Rows are points. Each copy is the shape, with its points in the same order, turned, moved and blurred by noise. Is it also mirrored, or only turned?

Shape (6 x 3)
[[ 33  -6 -68]
 [-24 -34  14]
 [-57  51  -1]
 [ 15  -7 -21]
 [-34  -2  39]
 [ 84  31   3]]
Copy 1 (6 x 3)
[[ 70  -4 -26]
 [  4  -1  52]
 [-52  23 -12]
 [ 32 -16   3]
 [-35 -11  43]
 [ 32 -91 -31]]
Copy 1 is: mirrored
Copy 2 (6 x 3)
[[ 38   4 -74]
 [  1 -20  15]
 [-59  37  -5]
 [ 20   9 -14]
 [-19  -5  34]
 [ 76  72   2]]
Copy 2 is: only turned

Shape (9 x 4)
[[-63 -39 -26   0]
 [-56 -22 -39 -23]
 [ 25  35   3 -20]
 [ 38  37  46  19]
 [ 22  30  18  80]
 [-33   8   4 -37]
 [  0   5  38  59]
 [-37 -43  19  48]
 [-33 -68 -34 -17]]
Copy 1 (9 x 4)
[[-51 -63  21 -38]
 [-22 -67   0 -42]
 [ 19  20 -33  14]
 [  1  53  -8  32]
 [-38  79   7 -23]
 [-11 -38 -22  23]
 [-44  46  27  -7]
 [-50  -4  55 -31]
 [ -1 -75  39 -54]]
Copy 1 is: mirrored
Copy 2 (9 x 4)
[[-75 -17  29  13]
 [-77  10  12  14]
 [ 17  33 -26  14]
 [ 67  12   4   6]
 [ 58 -30  33  62]
 [-33  37  12  -9]
 [ 38 -29  44  19]
 [-19 -51  55   9]
 [-78 -40  -4  -5]]
Copy 2 is: only turned
Copy 3 (9 x 4)
[[ -9  38 -13 -75]
 [-22  13 -25 -69]
 [-24 -19   4  26]
 [-13   8  43  58]
 [-17  70  14  63]
 [-34 -19  16 -36]
 [ -5  58  37  28]
 [ 15  70  24 -30]
 [ 32  16 -29 -77]]
Copy 3 is: mirrored

Shape (11 x 6)
[[-29 -11 -52   4   6 -23]
 [-64  11   0  18  12 -71]
 [ -2 -35  56  -1  37 -13]
 [ -7  29 -45 -56  -4   1]
 [ 40 -23  28  25   9  39]
 [ 35  55 -39 -63 -59 -67]
 [-40  34 -18 -37 -66 -28]
 [ 39  44 -21 -35  36  15]
 [  8 -20 -17   8  -2  29]
 [ 26  12  11 -73 -35 -66]
 [ 37  44 -30 -37 -69   2]]
Copy 1 (11 x 6)
[[ -9  19  40 -20 -29  19]
 [ -5   8  61  41  21   4]
 [ 18 -26 -41  20  27  21]
 [-13  32  26 -81   9  -8]
 [ 27  20 -79  -6 -21   5]
 [ 24  10  54 -82  16 -90]
 [-47  27  38 -37  15 -63]
 [ 43  48 -11 -75  28  13]
 [ -2  26 -33 -26 -28   7]
 [ 19 -35  24 -57  36 -66]
 [ -2  43  -3 -77  -8 -75]]
Copy 1 is: mirrored
Copy 2 (11 x 6)
[[-21 -65 -15 -17  -7 -34]
 [-42 -49  61 -47  37 -23]
 [-51  33   0  -4  32  30]
 [ 27 -42 -38 -67 -29 -17]
 [ -2  15 -30  44  17  48]
 [ 74  11 -17 -69  -6 -80]
 [ 54 -32  37 -57 -40 -29]
 [ 27 -15 -71 -38  40   0]
 [ -6 -19 -38  20 -12  12]
 [ 24  47  -5 -70  -5 -56]
 [ 88   0 -17 -26 -30 -27]]
Copy 2 is: mirrored
Copy 3 (11 x 6)
[[-11 -38  15  44  -9   5]
 [ 13 -27  92  40  21  34]
 [-34  45  46 -18  29  17]
 [ 10 -52 -12 -16 -12  49]
 [-16  75 -28  -7   7  13]
 [ 87 -55  19 -45 -46   8]
 [ 59 -45  26   6 -50  67]
 [ 19 -20 -39 -38  34  21]
 [-12  16 -24  18  -9  21]
 [ 40 -27  39 -74 -40  16]
 [ 74 -15 -31 -24 -60  20]]
Copy 3 is: mirrored
Copy 4 (11 x 6)
[[-24 -56 -10  27  16  43]
 [-80 -65 -16 -17  53  16]
 [  7 -13  12 -10  76 -32]
 [ -7  -6 -61  -2 -17  33]
 [ 20  31  45  18  20 -23]
 [-35 -49 -68 -19 -75 -28]
 [-36 -40 -33 -57 -38  28]
 [-10  40 -47  36  -7  -6]
 [ 13   3  20  18   6  22]
 [  2 -50 -60 -43 -31 -50]
 [ -8  -3 -28 -18 -85   3]]
Copy 4 is: only turned

Shape (12 x 8)
[[-53 -16 -37 -16 -48  30 -57  -1]
 [ -6 -39  14   4  21 -24 -12  21]
 [ 17  67  35  41  32  62   9  36]
 [ 30 -53  27 -12  24  -3 -14 -12]
 [-53 -29 -30  33   4   6 -10  -7]
 [ 12  31   5  49 -45  51 -10  -2]
 [  3  17 -61  31 -46  46 -12 -17]
 [ 18 -55  23 -50  41 -43  40  53]
 [-40 -64 -25  -5   9  52  -5   2]
 [ 24  45  -9  49   1  58 -15  45]
 [  0  30  34  32 -20  44  30  26]
 [-14 -40   8 -52  61 -23   8 -42]]
Copy 1 (12 x 8)
[[-47 -10 -55 -53  25  -9  22  10]
 [-10 -42  20   2   1  28 -37  27]
 [ 10  77  26  59 -40  28  18  42]
 [-12 -38  45   1   9  43 -27 -19]
 [-80 -27   1  -2 -18  -6  -4  41]
 [ -8  34  -3   8 -60  -4  43   4]
 [-45   9 -39  18 -45 -27  47 -14]
 [ 35 -86  30  50  28  41 -37  53]
 [-79 -33 -10  18  32  41  13  21]
 [ -9  52 -23  52 -57  18  12  18]
 [ 11  26  19  19 -45  23  43  41]
 [-34 -56  71  20  63  -3 -30   6]]
Copy 1 is: only turned
Copy 2 (12 x 8)
[[ 26 -11 -74  29  13 -20 -62  18]
 [  6 -51   8  17   8 -60  13   3]
 [-14  42  79 -12 -34  -3 -26  26]
 [ -2 -34   3  28   8 -37  36 -42]
 [ 22 -34 -13  48  35 -23 -15  50]
 [ 49  53  10  25 -23  -9 -22  20]
 [ 45  27 -41  34 -24  21 -12  48]
 [  0 -95  20 -49   8 -56  49 -20]
 [ 24 -59 -13  34  37  18 -28   1]
 [ 16  23  39  12 -61   0 -32  35]
 [ 41  31  49 -18  -3 -15 -18  18]
 [-47 -50 -19   6  59 -26  49 -14]]
Copy 2 is: mirrored
